Each row is a point. Examples show where two turns around zero, p and q, send a point. Where does a point land after both, in the order given? Backwards means that the second turn is done in reverse. Each puzzle has new turns, and all numbers are rounded.

Turn p:
[12 22] => [ 15 -20]
[-23 -44] => [-31  39]
[-16   1] => [ 7 14]
[28 20] => [  7 -34]
Turn q:
[ -4 -41] => [-41  -4]
[-33  30] => [23 38]
[ -3 -14] => [-14   0]
[31 28] => [ 33 -25]
[ 9 -3] => [-1 -9]
Where do these land?
p, then q: [-23 -17] => [26 11]
q, then p backwards: [-22   6] => [-22  -7]
q, then p: [44 11] => [-45  -1]

Turn p:
[ 51  -6 -16] => [-30 -44  -6]
[-37  31 -26] => [55  0 -1]
[ -5  23 -14] => [ 23 -13   7]
[ -5 -11  19] => [-12  19   4]
[ -5 -24  48] => [-33  41  13]
[  1 -12 -12] => [ -2  -4 -16]
Turn q:
[  9 -15   2] => [  9  11 -10]
[-12  -5 -37] => [-13  25  28]
[36 30 39] => [ 36 -47 -15]
[-33 -10  -4] => [-33  11  -3]
Where do these land?
p, then q: [-16  -7  -9] => [10  0 17]
q, then p: [ -1  13 -29] => [-10  18  24]
q, then p: [ 11 -12 -28] => [ 0 -7 32]
q, then p backwards: [ 6  7 66] => [ 16 -18 -62]

Turn p:
[ 14 -35  13 -28] => [-28  15  10  35]
[ 29   9 -14  17] => [  3  -3 -37  -2]
[-42  -2   3  -3] => [18  2 37 -8]
[-44 -10  61 -12] => [-13 -35  66  10]
[ 10  10 -18  -4] => [ -1  13 -16 -11]
[ 36  24 -22  -1] => [-12   9 -42 -18]
[ -3   4 -24  31] => [ 34   0 -19  -6]
Turn q:
[-45  40  33   0] => [ -5  30 -37  50]
[  7  13 -32 -37] => [-47  -1   2 -19]
[  8 -18   9 -11] => [  8  14  11 -15]
[ 37 -17  -6  33] => [ 32 -35   5 -23]
[ -8 -19  -4  14] => [12 -6 19  8]
Where do these land?
p, then q: [-14  20 -21  27] => [-12  -1   1 -40]
q, then p: [  6  13 -12 -66] => [  3  14  47 -47]
q, then p: [  7  10 -19   7] => [ 8 10 11 16]
p, then q: [-3 -7 -8 -8] => [ -1  -2 -13   4]
q, then p backwards: [-6 22 31 18] => [ 19 -16 -23  25]
p, then q: [ 16   1 -17  26] => [-12 -27  10 -17]
p, then q: [ -6 -60  45  -5] => [ 66 -12  -1  35]

Turn p:
[-18  16 -42 -20  11   6] => [  8 -27  -1 -38  21  13]
[-24  -4  -4 -23   0 -20] => [ -6  -2  32 -22   2   1]
[ 1 15 26 25 33 35] => [-19 -12 -45   6 -36  -3]
[ 2 17 -2 39 10  7] => [ 13 -25 -21  19 -18  -3]
[-22  -3  29 -32 -41   9] => [  4  48  22 -19 -19  26]
[ 38 -59 -20  34 -26 -18] => [ 0  5 16 71 45  7]
[ 24  19  14 -22  12 -19] => [  1  15  -3 -16   3 -40]
Turn q:
[  5  -9  43  15 -13  -3] => [-27 -27  24   5  -9  14]
[  8   3 -18  -6 -19  -8] => [ 18  -3 -11  -6 -19  -3]
[ 10 -23 -81 -32 -11  -2] => [ 80  19 -31 -24   0   1]
[  9 -23 -45 -17  -6  21] => [ 46   5 -26  -9  12  19]
[ -7 -10  21 -15  38 -24] => [ -4   3  37   0  28 -26]
[ -3  36   4  21 -19 -25] => [-24   6  -4  -5 -41 -19]
[-49  18  54  18  -3  10] => [-53  17  30  43 -10  13]
[ -2 -12  -4  29  16  20] => [-18  11  -7 -16  19  24]
[ 28  20  27 -12  17  12] => [-20 -30 -11  14  20 -22]
Where do these land?
p, then q: [  5 -22  10 -10   7  16] => [-7 28 -5 13 -1  1]
q, then p: [  4 -28  -4  15   7 -15] => [-18  24  -6 -19  -3  -5]
p, then q: [ 11 -18  20   8 -64 -13] => [-59 -22 -31  -1 -11 -11]
q, then p: [ 12  37 -32  -5  27  12] => [ 19 -38  13 -19  27 -19]
p, then q: [ 14  37  19 -15 -14 -44] => [ -2 -36  15  -9 -26 -45]
q, then p: [ 16 -18 -47   6  -2  14] => [  2   5 -28 -23  41  -4]
p, then q: [-75 -11  14 -16  27  15] => [24 -1 18 66 -8 43]
p, then q backwards: [13 24 20 18 12 15] => [ 10  32 -18  -5 -19   2]
